Every row gives one point. The window is the flat piece filled in between its corners: a triangle in 3 columns, a solid with four corners in 4, and so on. A path goes straight from each point to the next, and from the last back to the first. After which points does the path pass through the window?
(in the rows, 128 means zero)

Window (3 x 3)
[[125  84 113]
 [139 118 161]
 [ 75 219  72]]
Path:
(1): [112  66 164]
(2): [186  88 111]
(3): [132 174 113]
(4): [ 51 158 159]
(5): [ 85 156 128]
(6): [149 236  83]
(7): [181 165 100]
(8): [ 97  73 177]
(9): [ 88 167 132]
(10): [152 142 111]
(11): [127 189  60]
(12): [ 66 135  79]
Through the window after points: 7, 9

Window (6 x 6)
[[210 119  38 136  99 152]
 [135 114 183 165 196  94]
 [107  58 184 163 108 151]
 [ 95 168 201  83 150  70]
 [130 199 118  54 183 145]
 [165 191  32 151 105 170]]
Path:
(1): [161 157 161 128 107 145]
(2): [ 85  81  83 157 137  71]
(3): [116 161  91 112 189  82]
(4): [162 182 143 113 159 131]
(5): [160 167 227 130 159 110]
(6): [ 84 141 140 129 154 114]
(7): [105 133  14 115 150 151]
(8): [191 206  74 163  90 167]
Through the window after points: 7

Window (9 x 9)
[[119 121 131 120  92 197 148 176  81]
 [156 179 106 161 127 145 183 108  73]
 [116 127 113 107 177  41   7 139  21]
 [159  61 151 180 144  81  74 218  76]
 [190 102 124  74  65 170 188 142  98]
 [146 136 179 185 226 195  86  95 161]
 [159  70  99  94 238  88 101 189 111]
 [138  85 101 170 102 158 107 125  42]
 [101  90 127 193 119  77 159 130 105]]
Path:
(1): [158  67 138 147 178 129 147 146   7]
(2): [153 149  98 130 150 147  67 158 162]
(3): [136 106  88 146 112 117 102 153  81]
(4): [144  92 166 119 108 128 188 120  16]
(5): [137 117 132 136 172 175 147 114  31]
(6): [165 138 108 144 115 138 107 145  98]
(7): [138  93  99 158 118 117  92 150  89]
(8): [158  82 155 165 138 134 118 175  51]
Through the window after points: 7

Window (12 x 12)
[[176 152  91 135  49 106 142 170  92 112 109  69]
 [138 131 215  76  88 122 104 116 193 178 220 113]
 [166 116  81 149 128  81 141 141 109  52 116 166]
 [121 110 108 145 155 152 165 102 117 191 139 181]
 [110 147 139 108 158 127 203 147  92 148 115 210]
 [164 163  82 133  51 122  88 144 101  97 109 152]
 [130  79 157  39 121 141 123 127 156 150 162 146]
 [110 118 140 135 198 168 140 162 134 144 121 186]
 [113 147 114 110 140 167 189 121 165 131 128 167]
 [104 103 176  76 112 178 128 127 141 154 249 138]
 [ 81 137 117 145  74 110 126 127 117 125 108 117]
 [128 178  92 108 172 103 104  94  97  90  99 125]]
Path:
(1): [147 122 168 125 112 163 133  94  99 118 160 152]
(2): [155 119 185 116 136 175 137 119 111 140 130 161]
(3): [100 133 109 108 134 110 153 151 153 142 159 140]
(4): [158 149  88 131  77 108 140 181 115 122 137 106]
(5): [158 131 147 118  75 131 141  89  83 105  77  82]
(6): [150 127 148 149 111 156 141  98 135 107  92 162]
(7): [119 129 107  73 137  92 141 165 128 144 163 141]
(8): [101 154 106 113 144 110 154 142 129 131 148 162]
(9): [142 136 132 144 120 152 142 131 103 125  99 145]
(10): [147 132 133 106 128 141 135 105 128 107 111 159]
(11): [ 96 173  76 143 122  92 161 197 106 168 126 143]
(12): [ 92 143 109  70 122 130 123 157 161 144 187 130]
(13): [170  78 179 101  98 152 138 107 107 134 144 143]
(14): [140 112 156 105 107 143 139 128 117 128 140 133]
(15): [101 139  82  91 149  97 115 160 128 146 177 185]
(16): [121 146  84 104 107  90 120 165 171 167 138 143]
Through the window after points: 4, 12, 16
